Every row gives one point. The points of each table are mixes of a few directions, plus a little noise. How many directions does each table use, and how many do they share? Where both have some left over, give the other angles between the two spaces (their principal angles), to ten degrees, smallest first.
In the rows, 128 means zero.

First (5 x 2):
[[224 169]
 [ 91 112]
 [ 76 106]
 [ 97 115]
 [152 138]]
Second (7 x 2):
[[108 119]
 [144 135]
 [222 167]
 [155 139]
 [ 47  94]
 [152 139]
 [ 67 103]]
Directions: first 1, second 1, shared 1

First:
[[168 166 132]
 [223 219 139]
 [114 115 127]
 [ 89  92 125]
 [ 66  69 121]
 [109 110 126]]
Second (5 x 3):
[[ 71 112  88]
 [169 180 121]
 [ 83 139  77]
 [122  95 152]
 [194 113 205]]
Directions: first 1, second 2, shared 1

First:
[[167 207 141 142  79  85]
 [ 49  48 119 153 127 154]
 [157 202 138 164  91  80]
 [158 237 148 183 104  76]
 [149  64 102  82 140 139]
 [151 124 131  82 174 161]
 [170  90 103 100 168 127]
 [ 48 102 148 124  88 169]
 [105  79 120 121 180 161]]
Second:
[[ 83 158 129 130  92 144]
 [ 89  73 141 167 120 123]
 [161  93 186 102 235 172]
 [176 182  68 159  69  47]
 [140 189 108 128 100 111]
 [120  72 137  82 152 170]]
Directions: first 4, second 4, shared 3; angles 40

First (8 x 8):
[[162 108 181 127 119 133 152  41]
 [ 72 164  24 140 145 121  87 249]
 [153 109 194 111 117 132 147 102]
 [124 130 131 124 128 128 125 148]
 [148 124 109 159 129 130 136  17]
 [110 144  68 149 138 125 112 134]
 [125 117 207  76 119 130 135 243]
 [133 127 113 141 130 128 129  91]]
Second (10 x 8):
[[132 136 191 189 152 139  89 159]
 [154  86 111 198 151  87 112 119]
 [149  60  74  94 162 104 179 125]
 [116 131 159 216 138 112  90 122]
 [182 187 165 175 154 109  67 136]
 [ 92 164 144  38 127 171 167 140]
 [ 95 165 118 101 151 119 154  99]
 [ 77  81  86  40  67 168 191 124]
 [151  80  85 101  58 139 133 130]
 [132 187 150 128 122 134 102 124]]
Directions: first 2, second 5, shared 0; angles 30, 90

First:
[[116 200 105 120 110 121 177 146 112 212  87]
 [107 103 159 147 117 157 120 138 120 119 130]
 [126  90 148 137 128 138 107 122 132  89 149]
 [ 81  66 172 165 152 164 100 108 162  45 118]
 [ 78 181 132 145 102 140 186 133 128 176  78]
 [ 98 103 139 144 139 127 127  93 164  62 124]
 [127  86 140 134 135 127 105 108 145  68 151]
 [228 131  69  73 185  81  73 139 119 145 161]
 [130 163 115 119  85 108 167 125 115 159 139]
 [111 164 128 131  94 134 165 142 109 177 113]
 [204 120 100  92 161 111  79 155 102 157 158]]
Second (8 x 11):
[[100 141 121 136  91 158  93 125 137 155 161]
 [140 153 162 126 132 137 187 181 134 108 156]
 [164  99 133 129  95 151  88 182 166 149 129]
 [ 88 143  88 114 150  60  97 142  66 123 135]
 [ 91 126  98 122 163 106 148   7  98 118  98]
 [144 161 123  81 148 119 173 191 101 117 106]
 [163  61 130 140 138 121 157  53 173 117 109]
 [134 138 168 177 106 172  80 142 150 138 130]]
Directions: first 4, second 6, shared 0; angles 40, 50, 50, 50

First, 9 rows:
[[132  59 111 126 105 178 111 195 146 171 108 147]
 [111 198 168 202  61 145 112 170  81 163 181 109]
 [116  63 172 145  97  85 155  82 160  66 111 183]
 [172 219 113 133 183 160 137  86 123 141 180  51]
 [153 172 148 134 178 112 161  48 150  83 148  90]
 [148 181  93  97 127 101 121  71  93 122 174 133]
 [117  92 128 167  52 188  95 233 111 199 138 147]
 [ 92 113 137  92 206  88 143 131 154  89  43 110]
 [110  55  83  54 143  94 116 136 135 117  68 184]]
Second (8 x 12):
[[126 118 163 142 155 106 159 137  51 105 128 132]
 [126 115 166 164 158 121 174 135  82 154 124 164]
 [104 111 190  36  41 158  56  25 141  88 207 142]
 [124 107 171 133  67 114 114  89  82 104  89 169]
 [ 78 112 121 221  81 148 133 108  98 139 173 147]
 [191 164  73  66 214 102 139 205 188 133  54  77]
 [159 152  78  99 168 141 128 165 229 181 100 115]
 [116 145  62 162 138 134 122 162 151 121 148  79]]
Directions: first 5, second 5, shared 0; angles 30, 50, 60, 60, 80

First (11 x 18):
[[111 165 145 122 114 117  98  78 106 122 134 135 105 182  93 134 122 101]
 [112 153 189 118 179  85  60  96 198 192 116 147 241  81  58  88 148 156]
 [124 150 118  35 144 137  93 176 152  94  72  92 104 120 111 228  95 114]
 [ 86 102  69 136 209  92 136 151 120 135 137  98 151 176 152  81  92 118]
 [169 107 177 139  68  88 124  64 151 127  61 211 206  25 126  94 142 186]
 [109 129 132 186  59 150 138  94  79 103  77 195 112 122 157 106 130 152]
 [204  96 139 113  84 101 174  98 132 109 149 136 121  91 143 129 140 133]
 [ 86 137  97 160 151 130 132 115  83 127 161 116  92 215 136  98 114  98]
 [ 82 134  87 157 103 207 143 196  78  93  95 126  58 153 175 171 114 125]
 [178 126 166 120 121 166 147 166 176 162 197  92 121  82 111 154 178 127]
 [142 107  95 125 174 137 164 174 135 141 204  63 102 163 145 126 131 100]]
Second, 11 rows:
[[137 173 163   7 207  58  42 107 207 153 135  72 180 140  30 177 110  96]
 [149  90  95 157 124 114 183 122 103 118 166 123 112 145 171  91 125 121]
 [151  87  95 150 126 110 180 120 106 119 168 117 112 146 170  89 125 118]
 [136 119 121 133 130 121 141 125 124 127 139 127 126 134 134 116 127 125]
 [153  88  91 151 129 107 183 121 104 119 166 119 112 149 170  90 124 118]
 [ 92 146 145 190  65 209 122 152  96 119  70 182 105  96 149 138 148 164]
 [177  99 100  70 193  41 152 102 151 131 198  68 145 168 117 105 108  91]
 [ 95 195 186  69 145 140  33 131 178 148  74 129 163 101  47 192 129 131]
 [101 125 124 208  61 203 154 149  84 113  90 181  98 103 174 120 147 161]
 [ 77 154 153 200  52 226 112 158  94 119  55 194 108  86 149 146 152 172]
 [143 137 133  72 174  82 103 115 163 138 145  94 149 140  92 140 115 109]]
Directions: first 6, second 2, shared 2
